Each wall is flat, endless, passes through zero and stands at right angles to its row. A trip goes straight from one point to another. List the walls that it crosses, first one first.
In the rows, zero is written as 128.

Walls:
(1): [167  56]
(2): [120 112]
(3): [103 101]
(4): [128  54]
(5): [135  91]
(6): [135 172]
(7): [100  96]
(8): [95 92]
(9): [150  80]
Trips:
[ 91 101] to [76 95] => none
[115  75] to [148  82] => none
[117 165] to [166 130] => 1, 9, 5
[146 146] to [142 164] => none

Walls:
(1): [ 82 119 146 142 126  57 201 105 148]
(2): [ 98 165  95 106  90  57  71  97 142]
(3): [144 124 142 129 158 126 114 120 143]
(4): [171 149 143  88 119  95 150  43  87]
(5): [185 159 101 128 152 133 152 152 154]
Trips:
[112 104 101 134 180 177 108 109 176] to [158 118  84 145 123 138 179 149 110] => 3, 1
[140 191 154 146  75 179  93 130 144] to [106 128 159 134 174  56 185 159 139] => 1, 3, 2
[162 106 105 113 118 138 124 158 117] to [150 133 125 121 134 165 142 135 197] => 3
[ 96 185 107 150 104 137 142 145  72] to [ 39 140 204 190 102 142 114 152 129] => 1, 2
[117 183 105 139 130 152 109 123 163] to [173 174 185 134 115 142 136 129 178] => 2, 4
[ 71  89 107 116 122 162 199 144 122] to [ 75 127 123  91  89 146 125 128 157] => 2

Walls:
(1): [ 87 161 170 136 105 141 143 141 151 152 154 134 101 219 124 168 186 157]
(2): [146 113 107 181 139 102 116 145 166 123 109 117 172  67 119 132 112 169]
(3): [146 133 170 101 110 204 108 107 111  60 112  99 185 110 186 173 111 190]
(4): [ 80 112 127 149 121 165 125 106  85 173 162 128 145 135 103 133  81  83]
(5): [119 161 132 133 187  78 120 170 131  54 100 180 203  94 147 182 111 140]
(6): [ 94  83 176  68 118 124 115  96 207  57 171 109 134 174 115 115  94 129]
(7): [116  99 174 144 180 131  90 110 128 117 107 110 118 143 128 154 171 149]
(8): [155 156 134  55 139  62 163 155 133 155 114 129 118 132  90 181 126  88]
(9): [ 93  99 108 169 172 137 134 180  98 102 112 151 203 196 159 124 164 155]
Trips:
[117 163 100 118 156 125 119  71 162  64  76  92 146 105 109 141 104  80] to [109 132 123 117 133  95 155 138 164 181  97 138 161  58 141 164 175 159] => 6, 3
[154 129 197  93 129 169 161 118 130  86 191 158 103 168 201 163 121  49] to [130 134  79 165 138 119 130 159  85 129 137  64 135 146  95 158 117 192] => 7, 9, 5, 6, 8, 2
[170 114 226 103 118 140  74 144  76 129 155  67 164 104 141 159 109 102] to [180 132 113  54 183 115 161 103 120 121 115 186 153 122 135 104 187  55] => 4, 6, 3, 7, 9
[149 119 141  96 174  86 142  63 133 109 105 160 154 126 184 145  93  77] to [136 122 131 126 160 156 160 178 125 125 158 192  59 115  82 118 116 152] => 3, 7, 6, 1, 5

Walls:
(1): [144 129 118 119 118 117 166 134 138  76 132 124  69 210 147 131 115 150
 101 112 144 102 193 139  42 132 169 129 139 123 111 145 228 172  90 143
  95 112  75  87 112 107  78 144 125  90 130  87]
(2): [145 125 110 121 115 170 129  53 183 116 136  99 136 123 150 148  90 183
  56 138 166 127  96 105 107 174 176  71 156 143 152 177 144 153 148 120
  68 132  83  64  57 119 140 149 147 130 138  54]
(3): [161 139 164  84 128  22  91 116 200 144 127  99 154 191 134  96 136 143
  80 151 104 100 113 225 154 136 106 148 135 158  95 119 133  87 194 110
 122 149 171 204 106 127  92 168  73 132 104 119]
(4): [ 94  50  94 104 195 176 118  72 154  58 137 114 166 116 132 124 162 195
 145 161  95 110 114  96 121  98  80 155 107  47  94  51 182 168 117  83
 223 128 163 123 143  99 163 174 108  85  77 139]
(5): [ 85 142  87 119  94 136 131 123 126 116 165 148 115 108 153 159 146 137
 161 122  84  66 144 101 129 117 132 191 150 116 100 147 115 166 177  98
 190 105 164  62 169 162 116 157 115  93 147 153]
(6): [175 144 169  89 115 117 164  95  88 115  84  43 120 234 169 104  79 122
 126 130 136 197 165 140 147 175 184 159 104 122  91 124 117 132 136 100
 101  98 154 144 114 107 145 166 123  92 165  78]
(7): [116 128 119 166 163 112 124  91 162  71 152 145  98 111 150 134 110 134
 115  92 121 145 120 132 127 193 116 100 147  88 104  81  51 134 140 157
 101 200 105  89 145 138 171  62  65 140 173 140]
(8): [ 64 108 136 154  84 111 140 155 154 148 184 106 148 134 168 136  94 152
  11 158 122 104 175  95 136 104 149  93  99 127 143 130 139 120 149  95
 133 186 111 132 117 133 132  98 107 124  75 160]
(9): [130 155 165  99 137 156 141  87 177 194 117 158 122 152 123  53 134  69
 155  70  96  79 108 152 190 137 123 123  82 135 141 140 128 119 126 179
 117 117 181 190 137  91 158 128 216  94 133 181]
Trips:
[148 107 105 105 145 126 113 100 120 138 131 111 140  83 109 134 115 161
 126 144 122 104  99  63 151 100 139  97  78  71  76 167 127 197 170 115
  91 180 126 149 125 153 118 152 128 104 139 139] to [165 160  76 159 113 153 168 166 140  76  97 105 124 161 109 166 111 108
 100 100  89 121 178 171 106 117 191 137 145 144  59 140 158  95 153 100
 123 138 105  78 144 212 186 198 143 165  94  97] => 6, 1, 7, 4, 3
[114 106 154 146 187  86 145 112 181  89 167 176 181 141 120  90 205 129
  98 122 160 148 155 164 121  64  89 169 128  96 141 138 143 104 145 164
 139 137  94 184  75  81 112 133 166 192 132 114] to [152 141  88 151  92  82 166 157 158 149 172 153 114 107 129 131 137 127
 103 152 120 137 122 146 129 103 100 133 102 134 146  90 123 125 113 126
 152 162 155 130 106 112 154 134  72  81 146 127] => 1, 7, 9, 5
[ 68 117  69 152 124 129  65  58 150 148 116  60 136 123 127  93 107 152
 173 119 139 124 125 163 114 134 135 146 174 119 106 143 139 110 138 113
 123 147 150 165 122  95 106 181 143 159 152 123] to [156 109 142 102 122 129 143 173 108 130 175 164 100 160  85 138 133  76
 176 112 164 134 106 133 143 132  80 120  61 118 127 145  61  80 216 104
 121 186 147  90 153 123  91 150  48 163 107 107] => 7, 2, 9, 4, 6
[135 174 126 174  75 158  52 190 157 156 170  94 171 105 101 106 158 120
  64 140 109  87 141 135 116 104 150 113  80 160 104  98 150 133 139 121
 102 101 113  58  94  94 138 147 108 116 132 106] to [143 180 156 147 164 206 131 158 161  53 118 122 216 113  77 159 141 116
  92 156  99 145  86 159  84 154  96  99 161 172 159  96 138 139 113 103
 197 161 140 124  75 107 125 106 159 120 150  93] => 5, 4, 1, 3, 8, 7
